Every row gives one point. The window is the flat piece filled in between its corners: a triangle in 3 columns, a solid with four corners in 4, and so on. A path goes straight from each point to the next, and from the last back to the first. After which points does the path pass through the window?

Window (4 x 4):
.36	-.37	.21	-.39
-.38	.61	-.03	-.42
-.94	.15	.37	.17
.22	-.59	-.19	-.26
Path:
(1): -.07	.59	.54	.31
(2): -.87	-.52	.08	-.31
(3): -.37	.16	.33	-.87
(4): -.43	.49	.20	.20
(5): .47	-.27	.06	.20
(6): -.01	-.31	.15	-.45
(7): -.18	-.17	-.23	-.86
(8): .25	.36	.04	-.10
(9): -.20	.00	.20	.31
(10): -.50	-.44	.41	-.60
(11): -.25	-.37	.12	-.48
(12): -.26	.06	.05	.15
Through the window after points: 1, 5, 11

Window (6 x 6):
-.87	-.06	.21	-.05	.18	.33
.19	-.56	-.20	.32	.13	.33
.09	-.13	-.28	-.49	-.20	-.94
-.72	-.11	-.42	-.40	-.25	-.28
.00	-.01	.00	.13	-.29	.42
.17	.46	-.65	-.29	-.10	-.71
Path:
(1): .18	-.10	-.37	-.51	.08	-.23
(2): .06	-.30	-.34	-.27	.15	.36
(3): .14	-.51	-.07	.73	-.11	-.35
(4): -.34	-.28	-.08	.41	-.24	.26
(5): .01	-.49	-.07	-.10	.10	.31
(6): .04	-.18	-.48	-.54	-.12	.01
(7): -.71	-.26	-.16	.28	-.09	-.17
(8): .01	.23	-.49	.00	-.29	-.48
Through the window after points: 2, 6

Window (6 x 6):
.13	-.07	.18	.42	-.28	-.68
.25	-.18	.58	-.70	-.48	.05
-.12	.21	.58	.19	-.51	.24
-.16	.22	.12	.03	.60	-.17
-.08	-.14	-.12	.92	.18	-.15
-.41	-.08	.57	.04	.94	.00
Path:
(1): -.56	.10	-.31	.42	.00	-.25
(2): -.26	.09	.22	-.37	-.60	.00
(3): .60	-.33	.76	-.54	.02	.00
(4): .22	-.04	.17	.54	.04	-.02
(5): -.26	-.15	.05	.34	.11	-.19
(6): -.08	-.19	.43	-.36	-.44	.06
(7): .83	.08	.70	-.61	-.04	-.11
(8): .28	-.01	.46	.29	.52	-.03
Through the window after points: 2, 4, 6, 8

Window (8 x 8):
.44	.34	.12	-.43	-.30	.55	.22	-.44
.41	.57	-.52	-.38	-.68	-.07	.09	-.33
-.39	-.32	-.38	.76	.31	.17	.50	-.12
-.71	.15	-.20	.17	.25	.67	-.34	.94
-.49	.24	-.20	.11	.45	-.09	.49	.03
.27	.55	-.28	-.45	-.41	-.16	-.59	-.79
-.52	-.37	.01	.19	-.13	-.26	.49	-.07
-.06	-.02	.30	.68	.22	-.36	.46	.44
Path:
(1): -.18	.45	-.03	.37	-.14	.32	.26	-.04
(2): -.53	.27	-.19	.43	-.26	.23	.20	.12
(3): -.04	-.17	-.38	.22	.36	.06	.31	-.08
(4): .14	-.23	-.18	-.18	.11	-.06	-.19	.02
(5): -.44	.75	-.01	.19	-.21	.52	.02	-.44
(6): -.71	.46	.07	.46	-.17	.60	.08	-.48
(7): .25	-.02	-.29	-.32	-.21	-.34	.30	-.05
(8): .56	.15	-.10	-.45	-.01	-.03	-.09	-.42
(9): -.42	.80	-.13	.00	-.76	.41	-.19	-.58
(10): -.38	.42	-.12	.72	-.16	.16	.20	-.19
(11): -.08	.14	-.22	-.60	.31	-.18	.18	-.15
(12): -.10	-.23	-.02	-.23	.22	.02	.02	-.02
Through the window after points: 2, 6, 8, 10

Window (8 x 8):
.35	-.27	-.09	.19	-.67	.04	-.39	.17
.76	-.43	.39	.00	-.31	.40	-.30	-.40
-.25	-.09	.24	-.08	-.94	-.28	.66	-.21
-.10	-.54	.23	-.10	-.31	-.42	-.26	.00
-.39	-.07	-.60	-.01	-.16	-.30	.14	-.49
-.45	-.39	-.10	.01	-.27	.01	-.34	-.06
.16	.35	-.28	.09	.19	.30	-.01	-.20
.21	-.29	.13	.31	.20	.48	.52	.20
Path:
(1): .07	-.27	.05	.32	-.10	-.03	-.26	-.14
(2): .20	-.07	-.01	.28	-.18	.08	.09	-.29
(3): .03	-.12	-.50	-.38	-.27	.01	.17	.32
(4): .07	-.44	-.17	-.29	-.39	.09	-.06	.06
(5): .11	-.35	.12	.35	-.41	-.03	-.09	-.19
(6): .20	-.13	.03	.43	-.29	.05	-.10	-.51
(7): .30	-.48	.04	-.58	-.25	.18	-.10	-.07
(8): -.19	-.34	.03	-.24	-.42	-.06	.04	-.05
(9): -.35	-.20	.01	.37	-.43	-.11	-.15	-.20
(10): .07	-.17	.23	.26	-.60	-.22	.04	-.12
(11): .14	-.27	-.41	-.38	-.62	.40	.12	.15
(12): .33	-.36	-.30	-.46	-.22	.41	-.10	.12
Through the window after points: 6, 8, 10

Window (9 x 9):
.20	-.59	-.05	.52	.26	.22	.52	-.39	.34
.28	.06	.47	-.39	-.51	-.35	-.33	.08	-.15
-.94	.35	-.07	.56	.23	-.07	-.03	-.12	-.05
.24	-.27	.18	.07	-.87	-.35	.20	.27	-.05
-.26	-.39	-.17	.17	-.07	-.07	-.48	-.32	.02
-.57	-.32	.36	-.62	.32	.19	.04	.06	-.15
-.14	-.26	.07	.17	-.11	.46	-.35	-.06	.07
.19	-.14	-.45	.19	.13	.01	-.01	.01	.10
.31	-.49	.37	.09	-.24	-.24	-.13	.31	-.11
Path:
(1): .12	-.29	-.14	.09	-.29	-.04	.08	-.10	-.43
(2): .18	-.26	.12	.16	-.17	.09	.05	-.10	-.15
(3): .02	-.42	.16	-.09	.14	-.43	-.07	.17	.54
(4): -.08	-.27	.00	.03	.03	-.07	.02	-.04	.29
(5): .19	-.27	.08	.18	-.12	.18	.18	-.10	-.38
(6): -.25	-.21	.02	.24	-.15	.16	.08	.02	-.31
(7): -.07	-.54	.08	-.02	.36	-.15	-.14	-.14	.67
(8): -.20	-.14	.20	.04	-.03	-.10	.11	-.01	.60
(9): -.26	-.28	.24	.09	-.08	.03	-.22	-.09	-.51
(10): .18	-.11	.17	.01	-.06	-.06	.00	-.15	-.29
(11): -.54	-.42	.03	-.09	-.23	-.33	.19	.38	.61
(12): .01	-.26	.32	.06	-.47	-.24	-.07	.18	.29
Through the window after points: 2, 4, 12

Window (11 x 11):
-.62	.07	-.61	.29	.21	.22	.51	.06	-.05	-.24	.12
-.48	-.10	-.54	.24	-.02	-.09	.34	-.68	.21	.19	-.24
.57	.10	.23	.23	-.01	.30	.03	-.31	-.06	-.76	-.08
.04	.33	.10	-.15	-.28	.35	-.14	.10	.24	-.39	-.39
-.24	-.36	-.19	.09	.94	-.25	.06	-.20	.35	.31	.05
-.30	-.42	-.01	.57	.48	-.43	.07	-.13	.77	.18	.46
.43	-.38	.01	.46	-.08	.32	-.35	.06	.10	-.33	-.44
.85	.35	-.19	.30	-.21	.19	.16	.15	.05	-.31	-.27
-.16	-.32	-.45	.19	.50	-.50	-.48	-.18	.37	-.01	.46
-.57	-.29	-.15	.24	.40	-.78	.20	.03	.01	.02	.11
.39	.11	.19	.12	-.39	.54	-.10	-.06	-.29	.01	-.04
Path:
(1): -.35	.24	-.07	.57	.43	.29	-.01	-.19	-.26	-.01	-.25
(2): .01	.24	-.15	.30	.07	.11	-.07	-.23	.19	-.19	-.22
(3): -.28	-.41	-.20	-.21	-.27	.11	.35	-.14	.04	-.02	.00
(4): .14	-.54	-.50	-.01	.00	.09	.31	.22	.35	-.04	-.20
(5): -.48	.12	.02	.44	.40	-.11	-.05	-.30	.03	-.16	.20
(6): -.41	.14	-.19	.46	.49	-.30	-.43	-.14	.24	.35	-.69
(7): .09	-.16	-.16	-.07	-.18	.24	.31	.00	.12	-.24	.31
(8): -.05	-.39	-.46	.12	.18	-.12	.20	.06	.17	-.15	.19
(9): -.54	.39	-.09	.57	.34	-.07	.23	-.30	.15	-.16	-.26
(10): -.10	.26	.07	.47	.41	.05	-.18	-.25	-.23	-.29	.12
(11): .24	-.25	-.16	.22	.01	.04	.06	.14	.28	-.12	-.10
(12): .21	-.22	-.38	-.14	-.39	-.02	.39	.08	.26	-.34	.27
Through the window after points: 2, 12

Window (11 x 11):
-.09	-.16	.09	-.16	-.35	.64	-.40	.57	-.23	-.05	.43
.08	-.23	-.39	-.38	-.14	-.37	.46	.17	-.49	.12	.58
-.01	-.24	-.67	-.26	-.02	.07	.35	.34	.04	.03	-.38
.14	.47	.11	.54	.40	-.33	-.27	-.26	.31	.36	-.22
-.59	.70	.43	.29	.26	-.47	.26	-.78	.49	.34	.22
.25	-.39	.28	.03	-.21	.19	.27	-.18	.70	.38	-.13
.32	-.40	-.08	-.10	.39	.52	.24	-.02	.02	-.09	-.24
.06	-.19	.04	.48	-.23	.26	.14	-.10	.20	-.28	.10
-.12	.70	.12	.28	.03	.06	-.38	-.57	.81	.26	.78
.00	.24	-.31	.69	.20	.23	.16	-.94	-.56	.61	-.66
.18	.13	-.05	-.21	-.14	.00	-.34	-.22	.03	-.20	-.20
Path:
(1): .78	.70	.54	.31	.09	.28	.13	-.18	.19	-.12	-.05
(2): .32	.35	.20	.29	-.04	.17	.41	-.28	.35	.16	-.44
(3): -.39	-.22	-.30	.26	.22	.03	-.44	-.47	.01	.35	.20
(4): -.18	-.70	.12	.08	.12	.10	-.48	-.34	.20	.35	.17
(5): .34	.66	.09	.17	-.10	.09	.56	-.17	.23	.08	-.13
(6): .12	.72	-.07	.13	.00	.19	.28	-.18	-.31	.03	-.10
(7): -.17	-.44	-.26	.36	.18	-.15	.10	-.68	-.07	.59	-.18
(8): -.33	.03	-.16	.11	-.08	-.04	-.20	-.35	.34	.11	.27
Through the window after points: 6, 8

Window (12 x 12):
-.05	.31	-.42	-.27	-.11	-.39	.16	.07	-.08	-.52	-.39	.07
-.35	-.11	-.06	-.30	.33	-.27	.14	-.46	-.09	.19	.01	.39
-.03	-.19	-.09	-.48	.13	-.17	-.27	.29	.08	.01	-.31	-.35
.10	.23	-.64	.12	-.11	.00	.34	-.24	-.65	.23	.21	-.15
.12	-.55	.08	.28	-.44	-.02	-.41	-.19	.22	-.21	.18	.02
-.02	-.08	-.06	.94	-.17	-.39	-.11	-.46	-.08	.05	.08	.14
.16	.57	-.14	-.14	.17	-.42	-.18	.03	-.38	-.47	-.11	.01
-.17	-.22	-.11	-.04	.15	.17	.21	.08	-.45	.27	-.61	.29
.00	-.02	.17	-.14	.02	.15	.40	-.02	.30	-.01	.06	-.06
.05	-.33	.26	-.09	-.58	-.20	-.35	-.13	.01	-.26	-.37	-.37
-.28	-.33	-.07	-.50	.31	.15	.14	.02	-.21	-.20	-.36	-.33
-.39	.17	-.19	-.02	-.24	.20	.21	.04	-.05	.11	.58	-.20
Path:
(1): -.26	.08	-.09	-.10	-.05	.07	.07	-.45	.10	-.15	-.05	-.15
(2): .03	.07	-.12	-.37	.17	.00	-.25	-.35	.12	.10	-.33	-.25
(3): -.09	-.34	-.04	.13	-.10	-.34	.14	.40	-.23	-.16	-.11	.09
(4): -.15	-.25	.01	-.06	.08	-.31	.16	.01	-.49	-.17	.10	.13
(5): .00	.36	-.50	-.05	.04	.15	.10	-.20	.05	.19	-.23	-.08
(6): -.06	.17	-.19	.01	.11	.10	.04	-.16	-.11	.07	.03	-.08
(7): -.24	-.17	-.18	-.27	.00	-.63	.51	.03	-.23	-.24	-.02	.41
(8): -.01	-.08	-.06	-.17	.05	-.20	.20	.14	-.33	-.12	-.02	-.20
(9): -.05	.11	-.25	-.13	.01	.03	-.11	-.19	-.03	-.04	-.23	-.02
(10): -.01	.23	-.38	.28	-.09	.06	.04	-.18	-.20	-.04	.00	-.06
(11): .00	-.12	-.15	-.01	-.12	-.15	.17	-.04	-.35	.08	-.06	-.08
(12): -.03	-.60	.06	.20	-.01	-.40	.03	-.04	-.51	.18	.34	.11
(13): -.03	.22	-.09	.34	-.33	-.02	-.24	-.35	.32	-.27	-.43	-.15
(14): .04	.08	-.10	.05	-.13	-.03	-.29	-.16	.07	-.20	-.06	-.28
(15): -.03	-.33	.20	-.37	-.44	-.54	.23	.08	-.68	-.15	-.51	.11
(16): .13	-.42	-.13	-.03	-.10	-.20	.14	.37	-.21	.18	-.08	.16
Through the window after points: 8, 12, 14

Window (12 x 12):
.11	.29	.30	.28	-.23	-.08	.32	.53	-.66	.26	.12	.15
.13	-.09	.55	-.14	-.45	.07	.54	-.25	-.37	-.39	-.16	-.14
.29	-.07	.48	.03	.02	.08	-.19	.04	.19	-.68	-.11	.48
.19	-.57	-.33	-.57	-.27	-.20	.59	-.22	.05	-.32	-.18	.29
.94	-.61	.24	-.28	-.03	.11	-.31	.50	.21	-.52	-.08	.07
-.28	.08	-.24	-.37	-.31	-.43	.26	.32	-.11	-.25	-.04	-.10
-.24	.28	-.13	.45	.77	.39	.14	.36	-.47	-.90	-.22	-.31
-.14	.14	.05	.74	-.08	-.08	-.04	.21	-.61	-.63	.37	-.15
.10	-.47	-.08	-.68	-.22	.35	.01	.33	-.54	-.40	-.05	.37
-.53	-.08	.58	.04	-.05	-.47	-.62	-.63	-.58	.39	-.31	.54
.35	-.04	.26	-.23	.46	.65	.04	.00	.10	-.29	.24	-.05
-.76	-.51	-.56	.23	-.10	.28	-.17	.76	-.18	.17	.02	.09
Path:
(1): .42	-.13	-.03	-.13	-.34	.28	.20	-.02	-.06	-.27	-.18	.18
(2): -.55	-.36	.32	-.56	.56	-.34	-.02	.18	-.27	-.21	.06	.08
(3): -.08	-.26	.32	-.23	.21	-.10	.00	.03	-.16	-.18	.11	.25
(4): .01	-.18	-.07	-.01	-.23	.04	-.10	-.16	-.27	-.11	-.32	.18
(5): .64	-.19	-.37	.09	-.67	.12	-.24	-.52	-.08	-.53	-.28	.25
(6): -.49	-.32	.23	-.33	.26	-.23	.48	.36	-.39	-.13	.13	.14
(7): .17	-.35	.23	-.10	.10	.06	.10	.22	-.51	-.49	.19	.18
(8): .11	.40	.14	-.11	-.29	.05	.06	-.34	.24	-.10	-.61	-.01
(9): .16	.09	-.40	.07	-.33	.58	-.24	-.03	-.21	-.25	-.04	-.24
(10): -.07	-.55	.44	-.37	.45	-.41	.15	.46	-.31	-.37	-.08	.61
(11): .16	-.30	.26	-.07	.29	.02	.00	.39	-.01	-.43	.08	.06
(12): .46	.00	-.04	-.25	-.69	.24	-.29	-.30	-.33	-.11	-.21	.18
Through the window after points: 3, 5, 11

Window (14 x 14):
.21	-.10	.13	-.32	-.36	-.10	-.31	-.59	.54	-.02	.01	.62	-.21	-.47
.36	-.03	-.05	-.02	-.09	.25	-.01	-.74	.12	.28	.78	.29	.13	.15
.03	-.02	.36	.05	.11	-.56	-.10	-.74	.03	-.44	-.78	-.28	-.23	.10
.03	.43	.06	.19	.31	-.09	-.33	.60	-.45	-.07	-.41	.26	-.04	-.22
-.61	-.14	.24	-.51	.64	-.33	-.47	.16	-.49	-.37	-.29	-.15	.05	-.49
.02	-.31	-.15	.58	-.29	-.09	.08	.28	.44	-.29	.07	.11	.16	.88
-.60	.15	-.08	.17	.39	-.01	-.10	-.61	.16	-.43	-.02	.25	.05	.16
-.49	.21	-.26	.37	.08	.15	-.24	-.07	.79	.70	.17	.04	.04	.17
-.51	-.01	-.44	.22	.01	-.54	.28	.06	.74	-.04	-.03	-.18	-.86	-.16
-.42	-.36	-.24	.29	-.19	.71	.30	.32	.24	.26	.33	.09	-.79	.49
-.66	.40	.16	.25	-.27	-.37	-.70	.06	-.36	-.41	-.05	-.10	-.06	-.40
-.58	.07	-.36	.46	-.21	-.62	-.94	-.33	.09	.17	.22	.46	-.24	.05
-.23	.47	.36	-.31	-.17	-.36	.10	-.07	-.36	.17	-.35	.64	.54	.42
.02	.37	-.70	-.41	.00	-.02	-.15	-.23	.42	.28	-.45	.05	.32	.07
Path:
(1): -.25	-.28	-.30	.29	-.03	.05	.05	.02	-.21	-.01	-.35	.20	.10	-.16
(2): -.12	.37	-.02	.20	-.07	-.19	-.23	-.10	.37	-.02	.00	.16	-.14	.30
(3): .02	.40	-.12	-.06	.09	-.25	-.46	-.13	.29	-.14	.02	.10	.00	.13
(4): -.38	-.48	-.03	.09	-.21	-.14	.15	-.70	-.13	.29	-.08	.45	.14	-.32
(5): -.74	.07	-.26	.22	-.32	-.20	.07	-.42	.09	-.15	-.33	.15	.05	-.37
(6): .26	.27	.15	-.09	.62	-.04	-.43	.13	-.08	-.11	-.06	.15	-.07	.34
(7): .13	.48	.50	.32	.07	-.24	-.36	.05	.35	-.22	-.01	.19	-.29	.38
(8): -.46	-.37	-.55	-.26	.04	-.11	.16	-.40	-.37	.08	-.70	-.12	.06	-.33
(9): -.49	.04	.00	.20	-.03	-.19	-.04	-.31	-.04	-.04	-.16	.03	.03	-.17
(10): -.14	.09	-.07	-.10	.03	-.12	-.27	-.23	.34	-.19	.01	.14	-.19	.37
(11): -.25	.32	-.05	-.20	-.11	-.06	-.27	-.05	.12	.00	.00	.03	-.42	.36
(12): -.22	-.30	-.15	.26	.15	-.08	.12	-.21	.05	-.16	-.04	.29	.18	-.14
(13): -.35	-.40	-.50	.34	-.31	-.18	.10	.05	-.07	-.30	-.51	-.25	.40	-.30
(14): -.04	.35	.10	-.09	.11	-.13	-.29	-.20	.37	.27	.10	.28	-.47	.31
(15): -.24	.28	-.18	.05	-.15	-.29	-.59	-.25	.28	-.03	.16	.43	-.36	.11
(16): -.60	-.29	-.24	.52	.02	-.38	-.27	-.22	-.02	.30	-.22	-.11	.29	-.11
Through the window after points: 5, 7, 15

Window (14 x 14):
.13	.11	-.46	-.09	-.12	-.10	-.15	.16	-.32	-.15	.33	-.13	-.42	.29
-.02	-.40	.33	-.56	-.10	.29	.38	-.11	-.05	-.28	-.04	.01	-.19	-.17
-.09	.19	.37	.03	-.47	-.09	.13	.20	-.36	-.15	-.44	-.33	.37	-.28
-.26	.05	-.02	.30	.06	-.02	.40	-.13	-.14	.06	.20	-.24	-.16	-.08
-.20	.21	.36	.15	.14	.28	-.25	.31	.38	.34	-.61	.28	-.10	-.07
.04	-.62	-.01	.27	-.13	-.14	-.22	.19	.02	-.32	-.22	-.05	.04	.02
-.02	.18	.20	-.01	-.24	-.18	.35	-.14	-.28	.11	.25	.43	.16	.08
.31	.14	-.31	.02	-.30	-.12	-.06	-.12	-.06	.14	-.43	.18	.05	-.12
-.04	.07	.10	.29	-.29	.43	.01	.09	-.17	.25	-.51	.17	.14	.14
-.31	-.22	.01	-.17	.38	-.12	.08	-.31	-.73	-.56	.05	-.18	.06	-.23
-.12	.13	.36	.45	.14	.51	-.47	-.20	.32	.42	.33	.12	-.30	-.13
-.29	-.10	-.13	-.09	-.17	-.08	-.09	-.30	-.02	-.21	.12	-.23	-.06	.30
-.18	.00	-.51	.02	.14	-.04	.08	-.18	-.35	-.94	.43	.06	.27	-.31
.11	-.20	-.02	-.04	.07	.04	.01	.13	-.01	.01	.15	-.31	.37	.08
Path:
(1): .09	-.07	.13	.12	.19	-.16	-.08	-.23	-.05	-.29	-.06	.05	.07	.18
(2): -.01	-.07	.09	.03	.12	.03	.13	-.16	-.34	-.22	-.05	-.04	.03	.10
(3): -.27	-.16	.01	-.34	-.13	.01	-.04	.07	-.16	-.23	.00	-.16	.00	-.48
(4): -.26	-.31	-.05	-.19	-.02	-.04	-.13	.13	-.08	-.08	-.08	-.08	.06	.02
(5): .40	-.19	.30	.13	-.13	.25	.35	-.15	-.03	-.28	.03	-.05	.00	-.13
(6): .32	-.18	-.15	.21	.21	.03	.40	-.32	-.11	-.68	.32	-.15	.13	.17
(7): -.39	.08	-.29	-.06	-.05	.00	-.16	.01	-.27	-.43	.13	.11	.14	-.34
(8): -.34	.00	-.10	-.07	-.26	.37	.19	.13	-.41	-.06	-.11	-.06	.05	-.32
Through the window after points: 2, 4, 6, 8

Window (14 x 14):
-.37	-.02	-.94	-.42	.03	.14	.01	.12	-.66	.38	.25	.23	.52	-.11
.26	.14	.16	.38	-.36	.04	-.28	-.28	.07	-.47	-.24	.21	.10	.77
-.67	.12	-.60	.14	.50	.36	.05	-.01	.20	.52	.18	-.48	.23	.26
.31	.33	.14	.08	-.02	.30	.16	.26	-.15	-.52	.19	.23	.58	.42
-.02	-.34	.13	.26	-.10	-.12	-.20	.21	.19	-.59	.33	.19	-.11	-.09
-.44	.10	-.19	-.37	.29	-.69	.00	-.01	-.25	.08	.33	-.18	.25	-.41
.05	-.05	-.33	.12	.36	-.39	.23	.07	.02	-.29	-.28	-.05	-.28	-.40
.30	.10	.33	.36	-.49	-.03	-.11	.09	.48	-.09	-.15	-.05	.14	-.25
.09	.24	.12	-.21	-.14	-.34	.05	.32	.42	-.17	.15	.20	-.49	-.05
.06	.25	.60	.47	-.12	.38	-.11	-.07	-.11	-.21	-.06	.26	-.20	.18
-.22	.32	.25	.16	-.17	.22	-.28	.17	.25	-.60	-.36	.43	.26	.17
-.30	-.34	-.19	-.50	.57	.29	-.03	-.02	.06	.53	-.01	-.14	.39	.13
-.53	-.08	-.28	-.12	.11	.28	.51	-.35	.11	.22	.16	.17	.45	.17
.26	.28	.36	.06	-.37	.32	-.23	-.29	.44	-.73	-.08	-.22	-.34	-.13
Path:
(1): -.49	-.25	-.01	-.52	-.23	-.07	.39	-.19	.07	-.04	-.39	-.62	-.03	.37
(2): -.12	.05	-.13	.06	.29	.01	-.06	.13	.08	.02	.24	.14	.13	-.27
(3): -.04	.16	-.14	-.14	.12	.23	-.08	-.16	-.06	-.11	.17	.32	.16	.11
(4): -.34	-.06	-.25	.09	-.33	-.01	.14	.14	.03	-.05	-.20	-.21	.29	.05
(5): -.40	.06	-.62	-.49	-.45	-.08	.39	.11	-.87	-.08	-.06	-.26	.54	.04
(6): -.07	.03	-.32	.06	.34	.28	-.29	.01	.18	.22	.26	.40	.14	-.04
(7): -.20	.25	-.30	.27	.23	.45	-.39	-.43	.30	-.01	.31	.40	.09	.18
(8): -.09	-.04	.05	.00	-.17	-.19	.33	.37	-.14	-.12	-.35	-.57	.25	.45
(9): -.19	-.07	.13	.08	-.26	.15	-.05	.37	-.32	-.19	-.31	-.18	.07	.21
(10): .00	.17	.20	.23	.08	.13	-.04	-.21	.14	-.16	.23	.31	-.04	-.03
(11): -.13	.25	-.11	.17	.09	.01	-.18	-.07	.18	-.04	-.02	.29	.36	.10
(12): -.23	-.20	.03	-.07	-.14	.25	.34	.25	-.13	-.15	-.01	-.09	.10	.28
Through the window after points: 3, 5, 7, 9
